Each row is a point. A path goes straight from each point to the next, and from the last back to the first. The post is the endless flat space through its rows: a point in 2 columns, a line in 3, a plane in 4, and so on, so that a path can go around it. Count how often the path circles the post. Going back the other way cancels.

Post (2 x 3):
[[-0.8 -1.9 -5.8]
 [-2.7 -1.6  6.5]]
Path (13 x 3):
[[-0.8  0.8 -6.3]
 [ 3.0  4.3  0.1]
 [-6.8  6.1  0.7]
 [-3.0  5.0  1.6]
 [ 4.2 -1.2  2.8]
 [ 0.4 -5.0  4.0]
 [-4.0 -5.9  4.5]
 [-6.7 -1.0  1.7]
 [-4.2  1.8  1.2]
 [ 2.2  2.0  3.2]
 [ 0.1  3.1  1.9]
 [-3.1  2.0  1.3]
 [-7.9 -0.2 -4.2]]
Times around: 1

Post, 5 rows:
[[ 4.8  2.0  2.8 -1.1 -4.9 -0.9]
 [ 0.8  2.7  1.1 -2.0  0.9 15.2]
 [ 3.9  2.0 -2.8 -1.8 -1.8 -5.5]
 [ 1.6  1.0 -2.3  2.7 -3.9 -2.6]
 [ 1.7  0.8  1.2  1.6  1.1 -2.5]]
Path:
[[ 4.2  0.8 -2.0 -1.3 -5.3  1.1]
 [ 3.0  1.4  0.9 -3.3 -4.1  2.1]
 [-0.1  0.9 -3.6 -3.8 -2.9  0.1]
 [ 3.6 -2.2 -4.7 -1.5 -6.6 -2.5]
 [ 8.7  1.2  3.2 -5.1 -2.1  0.9]
 [ 4.2  2.0  3.4  7.1 -4.6 -7.0]
 [ 7.6  5.3 -0.7 -5.9  3.6  2.3]
 [ 6.7  0.1  1.9 -0.2 -2.6  1.5]
 [ 4.2 -3.9  0.4  3.3 -7.4  0.8]
 [ 1.1 -2.8 -1.1 -2.1  3.2 -0.9]
 [ 3.9 -3.8 -3.9  2.4  3.0 -1.6]
 [ 9.4  2.0 -2.7  0.4 -1.0 -1.5]
 [ 3.5  6.6 -0.4  0.5 -4.2  3.2]
 [-2.9  3.5 -0.7  4.2 -0.9  2.9]
 [-2.4  6.3  4.0  5.7 -3.5  5.1]
 [ 4.5  3.7  0.1  2.8 -6.1  2.5]
 [ 4.6  1.3 -3.2 -0.6 -1.7  4.9]]
Times around: 0

Post:
[[ 5.4 -0.2 -2.7  6.3 -4.9  3.3 -3.3 -2.3]
 [ 1.7  0.0  2.7  4.5  0.0 -3.3  2.7 -9.1]
 [ 2.2  3.8 -3.8  4.5  9.0 -0.2  2.1 -0.4]
 [ 4.6 -0.5  1.8 -5.1  5.1  0.5 -5.8 -3.9]
 [ 7.6 -2.3 -5.7 -0.9 -7.0 -1.5 -5.1 -1.5]
 [ 3.3  3.0  2.3 -4.0  5.9 -2.6 -4.8  2.7]
 [ 3.2  4.8 -1.4 -1.9  4.3  9.8  6.4  5.5]]
Path, 16 rows:
[[ 7.1  4.4  3.6  4.3  4.6 -0.6  1.2 -5.6]
 [ 4.4  4.3 -2.3  2.2  0.3 -2.0 -1.7 -2.9]
 [ 2.2  2.6 -4.5 -1.7  3.0  4.4 -2.4 -3.6]
 [-0.1  1.9  5.1 -3.4  3.7 -4.5 -0.9 -0.9]
 [ 3.7 -2.2 -1.5 -4.6  3.3  3.2  1.0  0.9]
 [ 5.1 -2.1  2.6 -0.6  4.2  2.9 -2.9 -3.4]
 [ 0.7 -1.5 -1.5  1.8 -1.4  2.9  0.0  3.3]
 [-0.7  0.8 -2.1 -3.1 -2.7  7.8 -1.9  0.4]
 [ 3.4  2.6 -3.9  2.9  1.3  1.7  2.1 -3.7]
 [ 8.9  7.2  0.4  2.2  4.5  5.2 -0.9  0.0]
 [ 7.4 -1.0  3.9  2.2  0.4  0.6 -6.1 -4.9]
 [ 4.5 -5.6  0.8 -2.8  2.1  6.2  0.0 -2.9]
 [ 1.8 -2.7 -0.2 -2.2  2.3 -0.7 -4.3 -1.7]
 [ 1.1  1.9  0.5 -5.4  0.0  2.9  1.5  4.7]
 [ 0.8  2.6  1.0  5.9  3.0 -3.6 -1.0  4.1]
 [ 2.5  0.8  7.1 -2.2  8.7 -0.8 -3.8 -2.1]]
Times around: 0

Post, 10 rows:
[[ -2.9   3.4   0.9   1.9  -0.1   5.0  -5.9  -0.8   0.4   1.3  14.9]
 [ -1.2   0.5  -4.8   6.1  -2.3  -4.7   6.5   2.6  -3.4  -2.1   2.1]
 [ -1.2  -1.5  -0.9  -4.8  -1.6   2.2  -3.5   2.3   0.4  -0.5  12.6]
 [  0.3  -1.4  -7.0   5.7   2.9  -2.3   4.1   2.5   2.5  -7.3  -0.8]
 [  0.6   1.1   0.1  -3.9  -2.4   7.3   0.1  -2.8   3.7  -1.9  -3.4]
 [ -6.5  -2.2   0.1   1.8  -1.5   2.2 -10.2   4.9  -4.3   2.7   8.9]
 [  3.7  -1.2   5.9  -1.0  -1.7  -2.1  -2.7  -6.0   6.8  -5.4   7.8]
 [  0.3   1.1  -7.0   2.0   4.5  -3.5   2.3   0.1  -4.0   1.3  -4.6]
 [  1.1  -0.9  -5.7   4.7   0.6  -3.3   6.9   2.8   5.9   1.7  -5.1]
 [ -3.2  -0.1 -10.7   2.4  -2.9  -1.3   0.8  -1.0   1.2   1.7  -2.7]]
Path, 16 rows:
[[-0.6  1.0 -0.6 -1.2  5.3  0.0  1.8 -4.2 -2.2 -2.7  2.8]
 [-5.0  0.8  0.9  2.5  2.7 -3.5 -3.8  3.6  2.1  2.1  4.4]
 [-4.7  2.3 -6.0  1.6 -0.7  0.1 -4.6  4.6 -2.0 -0.6  1.6]
 [ 6.6  1.0  0.8 -1.0 -5.4 -1.3  4.4 -2.8  1.5 -4.3  0.2]
 [ 4.2 -3.1 -7.8 -2.1 -2.7 -1.8  0.5 -0.5 -1.5 -1.3  6.7]
 [-1.0 -3.4 -2.5  0.8 -1.9  0.2 -6.8  1.1  0.4 -3.1  4.5]
 [ 0.1 -0.2 -8.5  1.8 -4.5 -2.3 -1.3  4.0  3.6 -0.3  4.5]
 [ 2.2 -1.9 -3.1  5.3 -2.1  1.4 -1.2  0.8  0.2  1.7  7.9]
 [ 0.1 -4.3  0.3 -2.5  0.7  4.0 -1.0 -5.7  3.1  1.6 -1.6]
 [-1.6  0.5 -3.8  2.1  3.4  6.2  2.7  2.4  2.2 -3.0  4.9]
 [ 1.2 -8.1  1.8 -0.2 -2.7 -0.2 -4.2 -3.4 -2.3  2.1 -0.2]
 [ 6.4 -1.6  0.7  0.2 -5.0 -1.4  3.0 -1.2  1.1 -4.7  0.4]
 [ 0.5  1.3 -0.8  3.4 -0.3 -4.6 -8.2 -3.5  3.2 -3.0  7.0]
 [-2.7  0.9 -2.5 -0.7 -0.1 -0.1 -0.7  4.0  6.5 -1.9  6.4]
 [-6.1  2.6 -0.7  2.9 -0.3 -3.4  4.1  1.1 -3.6 -1.2  8.5]
 [-2.1 -3.1  4.3  0.6  0.9  3.1 -4.2 -3.0 -5.9 -2.6  1.0]]
Times around: 0

Post:
[[ -5.2  -4.3   5.2   4.4  -3.7  -1.2  -0.1  -9.3  -5.1   2.5  -2.1  -4.7]
 [  1.1  -4.1   6.8   6.1   4.2   0.9   0.5   0.5   1.3  -0.3  -0.5   7.2]
 [ -3.7   0.5   0.2   2.5  -4.1  -2.5  -4.5  -1.2   3.8   1.6  -7.6   3.4]
 [ -2.1  -7.8   3.9   0.5  -1.2  -3.5  -5.5   7.3 -12.0   9.4   0.9   0.3]
 [ -5.2   1.6  -8.1  -4.5  -2.6   0.7   1.2  -4.2  -2.8  -2.9 -12.6  -3.0]
 [  6.1   2.5  -4.7  -1.7  -1.6   1.5  -2.0   8.6   2.7   9.7   2.8   5.5]
 [ -0.9  -0.4   2.0  -1.9   1.1  -1.4  -0.9   3.4  -2.6  -6.7  -2.6  -6.2]
 [  2.0  -1.9  -8.1   5.3  -0.3   0.3  -2.6  -2.8   0.1  -2.1   6.5  -0.4]
 [  0.7  -0.4  -0.1  -5.1   0.4  -0.6  -4.1  -1.3   0.3  -1.3   0.1   2.7]
 [ -2.1   3.1  -7.5  -3.9   6.2  -9.1   5.2  -2.4   7.0  -0.5   3.9  -2.9]
 [ -3.4  -2.7   1.8  -1.3  -4.0  -6.9   3.5  -3.0  -3.3  -6.3  -6.6  -1.4]]
Path:
[[  0.0   6.5  -2.7   4.2   1.0   5.6   1.6  -3.4  -0.1   3.9  -3.1  -1.0]
 [  0.4   5.2   0.0  -3.0   2.8  -7.6  -1.9   2.4   1.0   3.4  -7.9   1.5]
 [  0.9  -0.4  -5.7   0.8  -0.9  -0.8  -2.8  -2.2   2.2   2.9  -0.4  -3.8]
 [ -1.1  -3.6   1.3   0.7  -4.2   0.3   2.7   0.6  -1.7   0.6   0.2  -7.2]
 [ -4.1  -4.6   2.1   4.2  -1.6  -4.6  -6.7   4.6   2.1  -1.0   3.3  -1.6]
 [ -6.0   2.6   3.2   1.0  -3.0  -3.1  -4.0   2.2  -2.4  -3.1   0.7  -1.5]
 [  0.9   3.2  -2.1  -1.6  -2.5  -4.3  -3.0  -0.6  -4.6   0.6  -0.3  -0.4]
 [  4.4   1.6   4.4  -0.2   0.4   1.2  -3.2  -2.5  -2.2   5.9  -3.6  -3.1]
 [ -0.5  -4.6  -0.9  -4.3   2.0  -1.3  -4.6  -6.6  -3.6   5.2  -1.4  -0.3]
 [ -1.7  -5.1   5.0  -1.6  -0.5  -4.3  -1.4  -5.3  -0.1  -3.0   0.8  -1.0]
 [ -3.3   1.5   0.4  -4.1  -1.3  -0.3   4.1  -1.5   4.3  -0.6   2.3   0.1]
 [ -4.5  -0.9  -0.8   0.8  -3.2  -2.5   1.7   0.4  -7.4   1.2  -3.2  -1.7]
 [  3.4  -0.9  -4.1   0.1   2.5 -11.0  -1.5   4.7  -5.3  -1.7  -0.2  -1.1]
 [  0.9  -7.4   5.1  -3.2   2.9  -4.9  -4.3  -0.9  -5.6   3.8  -2.5  -1.1]
 [  0.8  -7.6  -3.9  -2.4  -4.7  -5.7   0.0  -0.2   3.1  -1.5   3.3   1.5]
 [ -2.5  -3.1  -4.6  -2.8  -2.3   5.0  -4.5   1.3  -7.5   2.7  -2.7   1.5]
 [ -5.1   1.6  -6.8  -4.9   3.0   2.2  -4.7  -1.1  -7.6  -1.3   3.1  -0.2]
 [ -2.5  -2.2  -3.7  -5.6   1.2  -1.8  -2.0  -4.1  -7.4   0.4  -4.6   2.0]
 [  2.2  -2.1  -5.0   6.6  -1.3  -7.3  -1.8  -1.8  -3.3  -5.5  -5.4  -3.3]
 [ -1.8  -5.9  -0.4   3.5  -0.9  -1.5  -4.5  -0.4  -0.4  -0.5  -0.5   0.1]
 [ -3.0   0.7  -2.6  -1.4   0.5   2.8   4.5  -1.1   3.6   1.4  -2.2   0.9]
 [ -5.1  -0.8   0.3   0.9   0.0  -5.9   2.9   0.5  -0.9  -2.6   2.2  -0.2]]
Times around: 4
